Rows are points. To make a cloud, some directions were put in groups of two or more. Within a group, all points are equally far from the middle, so they leave a hole (a ring in 2 directions, a hollow ball in 3). The other directions are filled evenly. Then the cloud was stretched, turned, moved and blurred a little. Count the holes, and give their numbers of directions, smallest first.
In the rows, 100 means zero.

Cloud:
70; 115
125; 49
102; 70
116; 47
78; 48
77; 32
122; 90
92; 41
110; 85
100; 142
132; 115
65; 75
71; 79
73; 61
Holes: 0

Cloud, 14 rows:
97; 81
138; 112
54; 55
109; 89
81; 54
114; 148
120; 155
44; 60
132; 80
111; 76
139; 127
99; 45
78; 103
55; 105
Holes: 0

Cloud:
89; 166; 124
59; 126; 163
135; 127; 130
113; 167; 88
76; 46; 100
119; 128; 66
61; 129; 134
69; 67; 112
101; 90; 75
31; 130; 77
151; 70; 84
72; 75; 140
147; 114; 81
84; 122; 95
104; 87; 105
68; 50; 98
140; 131; 54
122; 137; 53
102; 105; 111
129; 94; 109
52; 83; 49
Holes: 0

Cloud (20 x 3):
118; 166; 86
76; 66; 78
58; 160; 100
53; 119; 116
52; 90; 126
68; 135; 126
55; 94; 74
121; 113; 130
110; 96; 155
51; 101; 119
104; 71; 82
55; 61; 103
64; 153; 112
76; 98; 152
125; 74; 104
63; 120; 46
79; 180; 103
55; 121; 119
125; 90; 140
129; 84; 116
Holes: 1 (2)

Cloud, 20 rows:
169; 93; 112
105; 132; 119
85; 61; 139
76; 70; 133
168; 92; 87
157; 60; 81
68; 105; 86
119; 92; 155
87; 103; 138
167; 103; 92
119; 47; 144
148; 117; 67
92; 76; 148
96; 73; 48
142; 117; 136
68; 105; 88
129; 84; 45
120; 133; 70
85; 113; 60
69; 85; 122
Holes: 1 (3)

Cloud (28 x 4):
59; 125; 56; 86
69; 148; 71; 121
116; 122; 132; 150
49; 73; 94; 125
136; 48; 125; 83
154; 136; 79; 85
131; 93; 73; 154
99; 133; 123; 150
142; 92; 53; 124
72; 125; 144; 113
63; 61; 134; 106
97; 141; 96; 150
58; 136; 96; 132
145; 112; 146; 117
75; 102; 137; 66
71; 50; 118; 127
101; 63; 55; 124
86; 139; 76; 56
128; 78; 60; 140
102; 43; 136; 93
93; 129; 134; 67
116; 123; 117; 158
126; 111; 125; 157
98; 66; 49; 101
72; 139; 108; 141
113; 57; 103; 57
49; 126; 102; 129
120; 128; 149; 117
Holes: 2 (2, 2)

Cloud:
117; 110; 130; 164
117; 165; 141; 105
91; 44; 77; 93
81; 49; 121; 88
81; 111; 139; 45
74; 84; 151; 71
83; 84; 91; 154
123; 107; 142; 152
135; 104; 99; 159
144; 140; 104; 114
114; 148; 151; 79
147; 120; 93; 138
98; 118; 168; 83
95; 141; 74; 110
104; 161; 97; 119
59; 120; 95; 73
148; 91; 120; 127
78; 155; 104; 118
75; 140; 84; 99
126; 116; 121; 54
115; 117; 153; 148
96; 118; 136; 42
61; 109; 106; 55
110; 118; 166; 124
138; 105; 98; 156
148; 94; 112; 88
73; 49; 95; 108
Holes: 2 (2, 2)

Cloud, 30 rows:
127; 122; 61; 73
38; 126; 92; 103
98; 101; 136; 46
125; 163; 101; 80
139; 111; 154; 106
109; 53; 96; 139
93; 54; 92; 127
37; 119; 102; 88
98; 88; 58; 101
141; 81; 93; 162
87; 78; 164; 98
39; 113; 110; 78
123; 139; 143; 109
90; 51; 102; 137
47; 140; 103; 120
53; 122; 67; 124
155; 145; 97; 115
49; 111; 122; 64
148; 143; 121; 109
70; 115; 122; 158
69; 77; 75; 108
77; 109; 52; 112
140; 89; 151; 83
113; 60; 81; 117
127; 120; 61; 72
65; 129; 71; 145
112; 88; 165; 92
136; 158; 81; 87
84; 111; 49; 110
102; 101; 90; 176
Holes: 2 (2, 2)

Cloud:
133; 89; 135; 117; 77; 125
75; 114; 133; 67; 152; 94
132; 106; 129; 126; 142; 104
88; 62; 65; 106; 152; 142
138; 156; 99; 49; 108; 161
107; 116; 22; 149; 123; 106
94; 135; 119; 82; 148; 117
119; 129; 110; 66; 159; 115
143; 76; 125; 5; 95; 86
151; 132; 90; 111; 135; 91
142; 100; 93; 37; 107; 91
166; 61; 89; 78; 108; 98
141; 57; 109; 130; 103; 116
85; 101; 84; 26; 96; 70
73; 44; 80; 97; 74; 87
180; 40; 100; 82; 59; 107
133; 127; 69; 66; 79; 66
77; 63; 113; 102; 105; 109
93; 94; 30; 54; 84; 121
99; 119; 39; 141; 97; 87
122; 31; 100; 116; 114; 89
118; 152; 62; 71; 127; 130
96; 153; 51; 88; 109; 95
133; 103; 97; 68; 117; 84
123; 136; 85; 100; 137; 138
84; 152; 69; 135; 97; 130
77; 128; 84; 98; 156; 87
132; 129; 114; 133; 104; 116
90; 94; 46; 85; 122; 72
89; 167; 62; 89; 116; 118
67; 152; 67; 137; 133; 115
160; 76; 86; 109; 77; 64
141; 87; 65; 69; 85; 91
96; 133; 114; 96; 96; 57
148; 113; 117; 83; 69; 30
98; 83; 45; 118; 118; 81
135; 74; 64; 77; 151; 111
142; 166; 118; 59; 130; 85
76; 131; 60; 46; 87; 58
109; 67; 133; 54; 125; 78
139; 83; 86; 40; 163; 55
145; 125; 105; 96; 67; 132
122; 96; 44; 86; 145; 66
149; 111; 115; 8; 102; 100
119; 122; 87; 43; 105; 116
100; 81; 40; 79; 140; 95
59; 65; 129; 112; 124; 95
140; 121; 127; 65; 78; 73
142; 115; 61; 28; 98; 116
88; 89; 77; 41; 124; 139
107; 83; 66; 67; 99; 121
112; 129; 110; 76; 71; 48
143; 171; 129; 49; 123; 78
109; 87; 107; 107; 101; 132
92; 63; 73; 59; 144; 58
Holes: 0

Cloud, 57 rows:
99; 48; 99; 56; 165; 61
120; 77; 146; 85; 110; 139
44; 86; 127; 92; 67; 118
64; 115; 154; 121; 146; 100
112; 62; 147; 84; 159; 116
137; 82; 123; 57; 82; 129
69; 112; 86; 183; 148; 107
111; 95; 57; 141; 129; 56
57; 114; 104; 91; 57; 88
139; 126; 84; 92; 143; 72
75; 132; 50; 101; 130; 103
55; 79; 96; 144; 133; 50
121; 55; 157; 83; 148; 99
130; 68; 64; 98; 130; 66
166; 91; 63; 105; 157; 103
82; 116; 64; 94; 101; 61
116; 95; 143; 61; 97; 68
38; 97; 37; 131; 100; 69
115; 74; 46; 107; 123; 112
99; 119; 91; 101; 73; 76
106; 143; 84; 142; 70; 120
84; 85; 97; 129; 159; 129
48; 100; 125; 83; 71; 116
27; 61; 90; 122; 111; 31
81; 125; 135; 156; 168; 128
113; 110; 56; 81; 87; 136
116; 114; 102; 121; 66; 160
71; 108; 144; 145; 149; 90
63; 131; 74; 54; 139; 97
105; 113; 128; 150; 131; 160
126; 67; 77; 60; 49; 70
129; 94; 146; 120; 91; 87
95; 145; 54; 109; 135; 120
114; 111; 86; 73; 122; 57
126; 81; 51; 105; 63; 61
143; 109; 140; 132; 92; 97
118; 55; 84; 96; 151; 86
149; 104; 123; 104; 82; 91
153; 80; 130; 123; 61; 102
68; 124; 40; 122; 124; 98
44; 112; 48; 80; 87; 82
131; 74; 166; 98; 127; 86
88; 136; 86; 115; 76; 114
133; 107; 131; 112; 107; 164
76; 122; 138; 148; 149; 126
117; 101; 96; 59; 83; 139
35; 89; 131; 131; 99; 88
76; 87; 78; 63; 61; 40
103; 65; 57; 57; 125; 91
91; 67; 70; 48; 153; 92
102; 52; 76; 50; 133; 50
76; 99; 145; 140; 112; 82
130; 95; 61; 92; 168; 122
57; 118; 120; 76; 85; 106
126; 81; 81; 48; 115; 57
96; 136; 97; 142; 68; 131
72; 85; 59; 187; 100; 63
Holes: 2 (2, 2)
